Each wall is flat, endless, passes through zero and stands at right angles to its row. A trip goes straight from one point to another. List the walls that it crosses, first one first.
In the rows, 128 means zero.

Walls:
(1): [160 112 115]
(2): [131  96  97]
(3): [117  91  99]
(4): [ 90 128 107]
(5): [142 102 182]
(6): [174 149 119]
(7): [134 125  92]
(8): [132 208 146]
(9): [138 180  82]
Trips:
[79  7 86] to [108  89  96] -> 5
[125 116  94] to [ 89 159 121] -> 1, 8, 2, 3, 7
[131 107 143] to [137  68 117] -> 7
[72 92 71] to [140 165 117] -> 8, 6, 3, 2, 4
[173 106 158] to [134 206 141] -> 8, 9, 1, 5
[ 64 162  75] to [138 172 121] -> 2, 3, 6, 4
[122 113  73] to [119  81 113] -> 9, 5
[ 88 106 107] to [129  89 121] -> 1, 5

Walls:
(1): [168 113 160 103 118 105 167 165]
(2): [119  95 162 100 142 149  58  89]
(3): [111 158 148 181 113 110 170 130]
(4): [158 129 164 164  75  96 123  97]
(5): [ 85 148 150 138  85  96 122 151]
Trips:
[ 89  93 126 189 108 111 152 123] to [145 116  75 167 136 107 134 146] -> 5, 4
[123 111 128  54  99 140 105  54] to [192 155 147  98 148  68 153 120] -> 1, 2, 3
[151 131 124 174  65 127 106 129] to [ 96 132 147 146 103 121 159 128] -> 1

Walls:
(1): [145 199 122 127 169 127 158 125 133 115 126]
(2): [104 112  92  99 159 122 109 102 199 140 166]
(3): [147  39 130 136 197 107 149 189 234 178 185]
(4): [118 134 107 109 147  67 133 174 121  93 187]
(5): [163 130  98 177  99  41 102 113  73 137 148]
(6): [149 172  76 143 125  61 198 137  88 171 176]
(7): [128  97 179 157 177 112 137 126 157 126 132]
(8): [ 78  99 165 141 163 130 106 129 188 152  72]
(9): [129 186 136 114 137  86  86 160 101  96 149]
(10): [169 135 171 102 180 110 152  90 110 129 195]
Trips:
[140 106 113 105 122 133 145  29 188 163 160] to [131  66 172 182 136 106 133 121 159 120 161] -> 6, 5, 4
[134 103 101  83 114 162 222 184 113 152  91] to [ 47  66 121 144 103 203 116  88 109 197 130] -> 1, 8, 6, 2, 3

Walls:
(1): [ 75 190 176 140 105 155 146  86  55 116 109 174 116 218 139 186 148 124]
(2): [192 157 104 112 132 172  54  86 132 105 119 103 125  99 133 119  60  74]
(3): [190 135 123 140  94 163 122 143 134 156  97 121 112  86 160  30  97 141]
(4): [ 69 129  85  85  97  86 129 137 156 109 192 112 131  71 114 112 125  89]
(5): [ 98 135 171 125 160 131  87 173  76  99  97 117 242 100 114 171 148  67]
(6): [152 109 105 154  92 114 189  94  81 164 172 156  98 169 180 114 167 118]
(7): [118 145 169  92  56 136 109 124 120 146 104 216 136 123  87 176 104 135]
(8): [ 92 144 159 136  65 168 118 174 117 194 197  75  97  95 140 123 105 140]
(9): [110  99 130 162 137 133 101 146 178 155 120 217 166 193 151  92 174  95]
Trips:
[134 146  70 177 170  52 150 143 105 175  84 140 134 167 104 105 211 133] to [106  92  62 111 125 245 132 104 117  84 130 100  80  86  82 114 136 151] -> 1, 3, 9, 4, 2, 6, 8
[176 114 126 122 105  81 109 140 103 198 100  44 167 110 147  72 126  94] to [187  79 163 109 129 179 107  95 137 137 110  95  98  99 105 151 125 154] -> 4, 6, 5, 7
[134 150 144 142  92 118 189  49 135 167  85 178 184 101 149 135 161 208] to [ 51 119 177 109 128 161 126 164 169 156  91 124 130 142 187 165 131  94] -> 3, 5, 8, 6
[156 172 119 183  60 146 148 159  96  99 102 102 135 144 164 112 141 147] to [128 102  31 156  98 129 101 103  87  93 161 135 120 145  81 120  82  60] -> 2, 4, 8, 1, 3
[114  89 112 175  98 129 129 110 119 130 146 216 160 171 113  91 141 193] to [107 140 149  69 123  74 176  72  71 126 124 101  96  75 116  98 177  89] -> 3, 4, 9, 7, 5
[ 80 162  60  90 197  80 137 146 128  98 156 120 186  74 123 155 117 104] to [162 161 185  72  94 137 159  59  87 121 107 149  68  94 124 151 100 127] -> 7, 1, 5, 6, 3, 4, 8
[122 127 175 157 184 115 175 190  85  95 169 162 143 143 177 164  71 196] to [135 136  57 103 162 101 144 143 150 192 164  81  72  91 199 152 126 189] -> 5, 1, 4, 3

Walls:
(1): [ 91 123 153 115 107 116 163  85 145 130 150 138 180 182 148  96 129 129
 125 106 144 159  99 102]
(2): [172 115 152 134 118 185  93  50 216 113 130 179 171  90 177  96 161 164
 192 134 141 128 155 111]
(3): [150 137  74 132  54 123 107 105  93  67 115 170 132  87 159 178 106  93
 171 106 116  60 196 120]
(4): [ 98 148 135 135 134 106 147 151 124  83 106  51  70  45 130 122 111 136
 112 180  85  45  62 134]
(5): [121 186 146 127  56 117 138 141 152  76  97  78 123 119 193 131 141 169
  58 187 179 174 151 152]
(6): [151 143 151 163 121 118 106  55 112 115 125  96  88 163  95 139 111 156
 119 118 196 132 192 181]
(7): [ 89  63  71 110  76 158 128 148 149 150 109 142 144 172 202 143  28  94
 107 177 156 119  48 186]
Trips:
[125 132 151 139 140 170 145  53  41  83 139 108  70  91 193 116 194 131
 154 182 148 198 149 163] to [195 123 181  93 114 165 111 191 135 174 136 102 141 186  67 161 152 173
 106 169 133  92 154 112] -> 3, 4, 2
[141 112 104  94 202 150  92 153 147 168  80 115 130 107 121 178 194 122
 171  87 140 154  78 117] to [ 99 171 111 108 146 146 141 145  76  86 139 116  81 147  67 217 178 136
 173 134 156  52 114 148] -> 2, 4, 3, 6
[119 213 105 103  92 139 120 134 158  90  92 208 172 136  92 119 141 112
 101  71  77  66 174 134] to [144 105 162 149  81  99  81 191 121 173  88 104 154 133 154 145 133 176
 103 121 131  97 204  94] -> 5, 6, 2
[132 114 105  97 168 106 125 144 155 110 145  88 134 128 109 102  87 162
 124  74 104 186 125 112] to [127 134  80 132 135  75 129 139 154 156 111 176 127 211  98 187 134 141
 113 103 158 126 112  88] -> 7, 6
[121 110 189 101 154  43 170  83 121 119 156  98 184 167 122 162 106 107
 132 107 122  69  79 118] to [128 102 179 155 174 128  91  73 119 161  61  65 178 115 145 138 141 147
  78  77 187 248 142 132] -> 6, 7, 4, 5, 2
[ 74  92 135 150 112  91 110 141 103 190 160  59 143 147 137 119 145 118
 139 198 183 104 140 152] to [ 94 161 156  90 120 132 128 164 155 149 126 113 156 188 152 152 206  64
 127 163 107 161 110 114] -> 6, 4

Walls:
(1): [110 118 100 163 134 130 148 143  86  81 131 167 174 122 133  99 149 160
  89 104 105  78 129 164 118 166 105 111 138 128  65  98 123  83 158 136
 126 177  86 137  87 107 125 158 133  94 135 100]
(2): [101 128 190 151 120 146  91 131 141  30  83  62 103  87 127 105  85 145
 100 150 132 108 163 137 155 145 114 160 131 159 170  80 122 114  56 125
 156 145 110 134  97 127 138 145 158 181 134 143]
(3): [152 106 106 200 147 135 164  75 127 100 130 125 141 132 114 100 103 140
 174  70 134 113 168  90  88  33 118 155 128 180 100  91 109 142 131  80
 181 161 180 187 141  83  63  90 192 105 157 133]
(4): [120 115 152 117 152 119 149  99 159  69 158  86  82 143  97 117 140 136
  51 175 145  94 148  67 116  76 200 159 122 111 161 122 149 167 103  50
 141 133 150 100 136 126 158 175 108 119 137 152]
(5): [ 85 113  78 107 127 124 139  85  81 147  88 137 143 135  70 134 155  68
 159  67 196 101 183 165 132 119 137 147 110 118 177 131 202  97 139 126
  97  97  40 157 106 189 146  95 116  84 141 139]
(6): [115 127 132 123 123  88  90  73 111 158  77 105 135 125 141 169  83 105
  91  87  88 179 143 175 130 179 105 169  75 133  98 167 114 136  97 140
 159 132 121 121 150 141 191 131 139 128 196 142]
(7): [168 146 125  62  95 105  64 173 106 199 181 148 142 117 175  97 102 111
 124 143 160 182 191 155 154  84 118 130 131 140 117 134 120 142 153 166
 102 135 216  99 136 143 142 122 105  64  97 127]
(8): [144 121 117 139 154 152  82 202 193  71 176 119 155 110 137 132 149 114
  84 142 126 151 206  95 114 140  51 125 118  40 142 167 177 170 101 185
 135 139 169  61 146 158 110 114 108 145 145  66]
(9): [ 82 124 157 129 127  84  93 185 177  63  92 130 125  97 111 165 123 142
 164 163 151 154  82 126 137 145 160 131 224 113 108 135 153 102  92 134
  90 176 106 166 115 107  95  89 134 130 137 195]
(10): [ 89 139 148 136  29 104 147 116  94 145 144 151  96 149 140 105 133 110
 170 150 150 165 132 193 163 161  83 223 125 156 124 131  98 175 141  93
 117 109 153 150 154 146 138 139  44 150 123 101]
Trips:
[154  84 116 106 117 144 153 132 130 135  85 115 118 154 152 120 146 114
 160 124 138 120  92 134 152 147 123 155 195 170 122 124  98 120 109 115
  95 102 113 176  89 207 155 136 145  54  98  80] to [160 150  60 172  97 123 118 170 102 110 114  99 133 104 110 141 142 109
 128 123  84 163 133 172 160  30 143 121  83 204 138 127 116 150 167  83
 175 135 140 147 113  74 147  76 101 143 175  86] -> 3, 9, 6, 5, 1
[180 143  81  73 101 135  77  89 151 162 114 124 117 133 148 148 163 169
 166 159 126 122 135  93 121  98  87  89 139 124  97 154 143 160 157  84
  89  74 110 192  82 180  69 172 162 111 162 133] to [132 116  98 132 123 166 172 136 141  75 106 104  94 140 116 107 133 231
 106 179 131  95 122 135  87 137 171 116 154 184 164  89 118 136  89 129
 140 100 164 167  85 163 119 235  60 124 122 190] -> 4, 7, 5, 9, 2, 1, 3, 10
[ 84 131  91 156 146 119 159 129 103 123 185 118 139 105 147 142 109 177
 138 159  68 113 180 184  68 134 137 122 140 115 149 135 127 144 172 126
 208  73 103 162 170 159 143  98 137 106  59 119] to [219 161 127 114 106 155 170 181 139 159 195 143 146  40 104 140  79 196
 157  88 140  97 144 119 166 146 142 130 173 105 120 107 133 159 159 106
 199 131 155 131 127 167 118 128 142 111 199 115] -> 7, 5, 10
[ 88 196 123 132  81 153  92 111 108 126 128 161 121 102 146 121 133 136
 145  78 119 167 143 142 139  67 153 129  47 101  97 168 140 139 112 115
  79  81 172  87 116 121  82 121  81 120 164 137] to [119 119 150 101 143  93 103 136 140 102 122 135 121 111 147 115 182 173
  81 139  95 113 143 106 169  91  96 124  99 139  91 142 150 146 166 158
 110 114 143 105 141 153 169  79 127 123 123 121] -> 3, 4, 5, 10, 1

Walls:
(1): [112 133 126 173 141  94 108 109 145 112 141 106 145 132 111 125 116 154
  94 123 147  97 110 137 106  87 122 136 157 148 128 118  83 131 129 138
 135 119 112 129 209 117 122 135 145 114 154 117]
(2): [106 107 151 140 103 124 115 104 112 107 123 176 119 101 186 102 191 148
 141 134 129 131 119 145  78 100 127  97 150 140 169  97 150 107 127 128
  97  58 108 152 126 161 115 143 182 144 101 111]
(3): [129 133 137  92 131  76  85 193 121 129 113  99 111 102 174  84 150  80
 111 148 117 121 115 170 110 117 192 161 172 150 169 141 163 136 165 115
 171 129 184 130  86  57 125 131 151 112 156 125]
(4): [ 91 152 115 106 168 118 173 127 171 177 111 144 104  73 145 165 150 213
  49 127 155  95 160 132 126 113 150 109 139 132 204 122 150 138 160  88
 115 142 147 182  87 115  87 146 197 148 127 135]
(5): [146 142  99 187 120 130 136  97 115 107 146 133 134  87  77 141 100 100
  92 108 142 138 158 151 133 141  84 136 148 114 112  76 144  90 180 147
 183 192 160 145 104 127 117 124 131 147 143 105]
(6): [ 96 124 131  50  80 111 154 145 140  92  80 157 123 129  88 112 134 118
 182  57 138 146 151 123 104 166 146 126  84 150  88 113  96 130 102 119
 100 196  80 118 188 156 157 118 101 128  80 131]
(7): [158 191 161 122 111 143 148 182 127 154 152 127 131 126 123 175 119  63
 169 156 175 112 102 135 108 142 176 143 115 126  83  89 168 124  89 135
 115 130 151 141 155 109 115 101 144 119 140 128]
(8): [104 172 139  94 132 125 189 106 188 146 113 153 180  63 123 143 169 125
 107 161 138 129 114  94 142 172 121 152  92 115 130 172 120 156  92 100
  94 134 126 168 117 189 127 156 164 120 135 114]
(9): [ 54 112 156 158 157 137 101  70 159 136 150 154 131 132 118 117 140 143
 140 122  98 132 125  79 128 149 100 125 134 157 137 144 106  86 131 103
 180 114  99 129  91 171  83 184  87 185 136 125]
Trips:
[138 131  77 182  79 176 179 181 102 114  99 142 133 144  91 120 148 145
 137 158 142 143 170 163 135 135 169 110 160 111 114 108 154  99 116 133
 125  74  97 160 120 132 170 190 141 112 134 123] to [114 125  99 174 137  97 106 130 136 152 176 125 130  95 120  72 102  94
  77 127 161 146 132 153 168  70 156 119 155 140 120  81 164 137 134 121
 161 100 112  91 158 112 112 110 148 101 175 114] -> 1, 3, 4
[131 104 159 111 149 100  89  97  89 147 159 126  65 102 155 104  94 118
 131 130 186 122 112 137 194  97 161 127 151 137 145 138 129  92  86 108
 109 171 140 117 152 109  73  88 165 129 133 159] to [157  90 117 118 197 106 142 165 131  74  99 122 118 152  87 151 144 132
 140 180 126 143 152 132 137 132 180  80 125 110 115 164 112 108 122 175
 147 130 107  98 137 107 115 150 124 134 100 143] -> 2, 4, 6, 7, 1
[100 118 102 124 120  81 101 155 173  93 122 167 138 102 131 108 144 157
 117  51 184 116 138 128 142 107 102 123 135 118 118 116  82 116 144 143
 106 153 132 127  87 141  63 154  91 113 111 168] to [ 47 119 112 141 135 142 167  81  85 125 164 122 146 105 162 114  86 126
 145 142  89 151 101 106 119 148 100 103 159 124 103 110 108 136  92 130
 125 186 143 113 170 172  94 146 156 176 184  90] -> 4
[135 153 107 156 155 114  92 103  64 117 149 110 112 100 135 137 138 191
 107 128 119 130 129 101 123 130 104  66 115 123  88 111 106 134  95  91
 102 186 131 105 125 165 148 124 120 143 170 121] to [194 129 107 112 166 127 144 102 135  79 109 185 137 129 153 108 108  88
  79 207  88 125  59 203 177 147 102 181 121 127 145 148 164 101 144 120
 137 125 132 117  93 105 151 120 130 110 137 138] -> 8, 4, 9, 1, 3
[143 139  92  90 125  99 113 117  87 186 121 142 158 140 128 146 120  94
 127 140 164  60 118 229  63 106 122 115 130 116 184 144 166 102 113 137
 134  87 157 126 169 107 132 107 129 147 138 152] to [ 81 132 121 167 100 108  70 160  89  93 130 134 119 122 102  95 171 104
 139 147 179 125  75 137 157 135 133 118 118 141  99 108 121 148 137 149
 123 138 145 116  84 134 109 123 184 118 198 133] -> 5, 4

Walls:
(1): [150 142 119 152  90  99  98 128 155 113 122  73 115 110 110 188 180  94
 125 152  79 169  32 187  98 108 135  95  95 165 162 144 143 139 133  80
  93 101  95 181 160 158 145 174 174 145 124 137]
(2): [ 82 118 120  83 130 171 138 174  72 113  72  93 114 134 152 105 119  64
  97 191 122 149 154 211 106  84  80 153 122 160 249 175  94  83  53 123
 131 143 145 128  74 120 156 193 134 139 187  92]
(3): [116  97  94 149 163 171 137 183 110 143 127 125 138 104 117 128 130 191
 123 128 144 103 142 105 158  95 203  86 140 132 139  91  94 101 164  88
  68 160 123 145 138  79 151 193 120  90 106 160]
(4): [134  49 112 101 151 150 116 131 143 121  96  99 133 102  97  92 135  48
 154  66 120 140 168  66 186 145 139  91 140 129 109 175 162 150 110 126
 132 174 134 147 130 119 109 124 102 158  79 114]
(5): [ 71 142 131 145 163 142 119 159 149 127 136 108 188 164 151 170 116 156
 133 108 116 150 192  80 155 118  76 128  98 185 175 140 114  97 103 101
 174 153  78 111  84 124 174 132 123 131 194 180]
(6): [ 86  91 132 157 142 123 151 149 125 150 102 105 156 110 141  91 130  78
  87 123 103  95 140  61 166 167 143  82 121 145 151 133  85 114 139 140
  23 156 151  77 181  86 130 171 119 134 139  96]
Trips:
[149 143 166 172 101  93 101 186 168 103 151  86 128 195 113 138  86 166
 160 170 169 211 163  74 152 132 180 101  97 133 107 121 106  89  99 113
 103 118 133  88 101 123  76 148  74 101 131 202] to [ 94 126 169 100 135 123  97 137 121 114  54 140 134 133  88  94 146 134
 124 113 169 100  91 125  72 121 167  66  73  88 138 130 139 131 134  80
 126 156 164  95  72 128 126  98  85 131 112 120] -> 4, 5, 2
[ 83 100  64 100 172  73 121 158 151 152  83 206 172  96 122 184 163 142
 117 122  90 121 158 172 106 124 117 106  80 146 128 129 143 161 153 154
 167 107  92 180  97 100 124 106 149 110 145 149] to [120  94 101 126 189 113  64  87 101 109 118 101 154 154 145 173 116 137
 147  85 163 136 125 114 108 101 145 136 138  51 152  96  47 170 190 172
 124 113  97  74 132 117  91 160  47 124 188  62] -> 1, 6
[157 126 112  93 175  77 105 136 175 115 124 150 184  86 169 156 174 118
  83 107 127 135 161 122  87 111 166  98 161 124 133 146 147 114 166 115
 139 154 166 132 188 150 100 136 180 139 169  57] to [ 88 124 144 198  73 173 110  85 200  64 154 141  84 104 133 148 134 105
 151 102 155 155 101 126 114 134 117  78  62 153 151 190 133 207 106 131
 154 103  86 106 158 160 167  71  87 102 108 113] -> 6, 5
[170 140 116 154 153 164 179  92 121 111 179 111 122 148 112 137 157 120
 173  69 110 128 154 127  82 139 185  74 165 169 134 109 132 108 177 116
  94  80  87 122 108 121 145  84 126  66 129 136] to [136  59 140 133 113 137  92  86 170 138 216 119  89 154 150 175 198 127
 126 176 125 116 142 101  73 122 159 169 112 162 138 108  86 116 154 120
 144  72  61  76 112 167 162 120 132 171 132 166] -> 5, 3
[110  54  47 139 116  98  87 111 157 152 165 165 122 185 129 126 142  86
 167 124 146 109 115  87 110 179 111  66  96 116 160 130 173 128 128 187
 101 157 112 141 152  90 139  94 162  74 126  88] to [ 86  76 168 118 102 151 175 122 115  95 102  71 151  98 168 157 132 113
 123 122 140 144  61 109 177 158 135 127 103 145  97 141 106 130 103  63
 106 172  96  85  62 131 157 149 187 150 152 100] -> 1, 5, 3, 2
[132 140 183 155 122  37 159 142 135  88 143  98 169 155  64 140 166 127
 171 201 174 110 105 128 107 116  93 145 130 180 137  61 144 146 193 158
 150  85 125 121 117 113 132 115  93 104 110 113] to [177 141 101  98 121 178 133 161  66  82 144  99 140 176  97 151 136 130
  95 119 117  99 130 154 115  75 127  90 131 127 130 116 125 131 130  84
 108 151 105 104 119  54 159 110  87 135 154  82] -> 3, 5, 2, 6
[201 158  77 116  65 123 140 118  93  97 181 158 131 145 130 177 134  76
 137  60 131 105 142 106  81 114  47 154 176 112 150 158 148 131 188 129
 178 131  84 118  97 169 174 137  52  68 151 130] to [129 135 141 123 106  67 139  63 222  71 157  81 227 108  90 155 121 192
  89 128 211 132 170 159 184  93 115  88  78  72 117 123 115 116 121  72
 130 130 153  90 107 116 140 125 174 134  97 158] -> 1, 3
[148  87 199 106 103 132 101 131 179 153 130 131  78 147 128 111 115  87
  62  98 118 147 109  97 125 132 132 136 120 166 132 201 112 153  82 106
 145  62 124 183 165 186 181 123 137 139  79 116] to [163 191 125 142 128  61 147 109 144 141 134 113 129 123 119  82 151 169
 138  34 131 142 130 181  87 105 114  76 127 119 161  90 128 112 143 132
 137 127 176 157 149 116 177 120 110 133 162 137] -> 2, 4

Walls:
(1): [167 132 104 137 121  98  96 143 171 167  96 134 130 200  95  79 113 103
 141 133  67 153 148 159 159 145 112  87  89 187 106  90 189 106 199 109
  95  93 154 156 134 145 122 101 130  80 115 129]
(2): [ 97 196 127 147 131 101 139 166  86  90 122  94 100 134 172 132 143 107
 115 110 120 139  96 120 128 128 142 128 128 110 135 102 155  73 150 105
  88 107 167 120 132 137 113 104 184 111 156 110]
(3): [145 102 113 108 117 107 118  96  84 113 147 149  63 174 186 120 120 122
 134 145 120  13 102 151 158  81 109 193  86 138  95  84 109 127 130  95
 132  92 148 122 116 116 158 113 133 134 171 123]
(4): [ 95  92  69 173 129 122 128 124 160 113 152 100 127 165 129 116 106 141
 141 135 152 110 125 185 131  65 122 125 111 200 170  80 192  91 127 101
 109 124 122 160 105 120  63 174 139  98  92 160]
(5): [108  53 156 117 113 114 122 140 129 119 101 118 112  91 159 145 188 149
 112 100 119 115 126 139 156 173 149 174  85 119 117 124 108 124 121 144
 157 100 133 119 106  93 114 113 128 149  91  96]
(6): [140 141 103 125 166 108 171 178 149 134  82 140 179 148 146 110 129  87
 129 137 150  93 174 126 122 137  91 202 174 124 112 107 129 136 166 117
 109 197 136 160 154  96 141 136 144 150 154 177]
(7): [ 83 114 162  56 166 119 120 123 140  79 156 115 165 116 156 112 151 157
 130 194 149 146 164  98 127 119  93 107 128 161 157 131  77 127 133 134
 132 183  89 135  94 101 120 137 144 181 152 196]
(8): [128  80 182  67  82  90 148 142 134 152 140  90  93 132  87 121  23 185
  49 246 119  83 115 121 112  66 144  95  98  87 148 143 113 199 104  97
 142 143 145  81  44 171 167 116 110 124  90 150]
(9): [ 84 119 153 142 133  97 106 108 100 151  76 100 153 130 138 117 100 112
 132 167 150  96 160 114 166  95 162  92 100  76 122  94 115 149 141 102
 115 115 160 151 143 189 150 194 121  92 103 136]
(10): [107 153 120 116 156  56 152 101 102 103 145 113 104 122  99 107 121 143
 107  59 117 110  99 137 199 183  79 151 121 139 113 120 134 125 125 138
 207  98 105 127 117  92 188 134 105 134 145  63]
(11): [136 100 170 153 177  87 182  80 130 128 146  66 129 181 161 137  69 148
  94 131  84 131 144  83 157 146  60  78 135 155 127 135 120 136  82 137
  76 112 102 150 108 153 113 111 113 144 110 103]
(12): [ 95 111 127 147 113 162 125 133 145 165 110 112 159 105 150 105 136 132
 160 191 134  71 116 102 120 135 121 116 154 133 165 124 104 155 170 112
 116 113 131  99 122  97 178 102 146  98  88 119]
Trips:
[166 109 160  94 150 122 119 148 149 117 126 163 139 162 131 148 147 170
 108 137 132 108  98  81 133 127  65 132 139 138 125 107  94 119  84 173
 128 122  95 178 142 114  87 153 136 139 131 117] to [ 66 118 150 119 128 104  81 120  82 168 121 109 138 127 140  97 172 126
 128 136  91  46 142  87 167 156 161 129 162 129 171 133 136  74 108 121
 120 113 125 138  99 124 179 116 103 156 115 119] -> 12, 9, 6, 8, 2
[146 170 158 128 214 191 134 102 178 119   7 185  90 137 111 136 169  48
 110 160 129  97 121 199 140 158 153 151  99  67 136 122 133 160 106 148
  83 144 132 148 151 162  90 132 155 116 103 139] to [151 122  57 148 110 111 127 137 100 122 106 107 115 107 164 122  93 129
 150  81  96 181 140 125 122 130 131 137 130 144 162 118 150 113 148 137
 118 134 104  77 116 171 104 133 190 133 115 190] -> 5, 4, 9
